Each point is reached from the start by the listed moves, each made once or not at all, plus a little noise. Is the number of moves made odd or even? Then give how often each move was made.
(in the rows, 128 means zero)

Moves:
(1): [147 110 157]
(2): [143 199 102]
Start: [143 145 134]
Points:
[161 126 164] -> odd (1, 0)
[158 219 108] -> odd (0, 1)

Moves:
(1): [163 137 176 138  82 119 130 136 128]
(2): [135 193 145 118 115 132 125 112 150]
(3): [100 113 169 126 108 137 112 133  93]
(4): [118 136 126 223 160 146 158 120 147]
(5): [131 117 154 126 161 126 124 156 138]
(6): [167  82 160  85 173 157 150  66 151]
(7): [ 97 123 137 134 133 135 202 154 136]
(8): [129 139 140 125  97 190 136 146 131]
Start: [121 111 130 105 151 160 126 147 128]
Points:
[123 123 141 101 121 222 132 166 132] -> odd (0, 0, 0, 0, 0, 0, 0, 1)
[166 130 179  51 183 193 145  69 174] -> even (0, 1, 0, 0, 0, 1, 0, 0)
[164  80 230  75 125 249 231 136 162] -> even (1, 0, 0, 0, 0, 1, 1, 1)

Moves:
(1): [144 143 161 131 140 134 136 123 136 152 108 128 117 137]
(2): [131 158 122 139 150 133 137 130 138 128 126 126 124 132]
(3): [163 135 114 108 118 136 111  90 120 133 105  87 100 115]
(4): [140 124 144 147 124 136 128 120 125  92 135 113 136 139]
(5): [129 104 122 131 136 101 133 108 154 126 126 127 122 129]
(6): [109 118 111 136 146 129 138 142 136 143 131 112 138 148]
(7): [127 121 120 144 128 135 137 135 128 122 122 133 118 137]
(8): [114 138 138 130 125 136 112 128 128 133 126 127 126 108]
(9): [125 140 110 146 103 122 111  98 136 143 134 132 132 161]
(10): [115 135 123 139 112 101 127 130 100 141 120 121 116 139]
(11): [121 112 157 129 120 124 165 111 127 142 171 140 122 127]
(12): [109 128 140 111 134 124 129 115 126 122 120 153 115 139]
Start: [138 127 137 132 145 105 133 121 126 132 118 128 144 120]
Points:
[105 132 115 134 140  98 119  92  93 157  73  91  90 138] -> even (0, 0, 1, 0, 0, 1, 1, 1, 0, 1, 0, 1)
[123 155 153 122 153  98 114  82 103 186  61  92  88 138] -> even (1, 0, 1, 0, 0, 1, 0, 1, 0, 1, 0, 1)
[141 110 148 134 177  91 182  41 155 121 137  91 106 153] -> odd (0, 1, 1, 1, 1, 1, 0, 0, 0, 0, 1, 1)
[140 118 164 169 105 102 153  64 131 125 176 125 150 164] -> odd (0, 0, 0, 1, 0, 0, 0, 0, 1, 0, 1, 0)
[165 143 169 137 128  98  96   7 155 140  78  99 100 154] -> odd (1, 0, 1, 1, 1, 0, 0, 1, 1, 0, 0, 1)
[134 121 142 138 148  64 176  41 125 149 113 121  64 142] -> odd (0, 1, 1, 0, 1, 0, 1, 0, 0, 1, 1, 1)
[162 150 166 176 151 105 155  19 174 171 127  69 109 164] -> odd (1, 1, 1, 1, 1, 1, 0, 1, 1, 0, 1, 0)
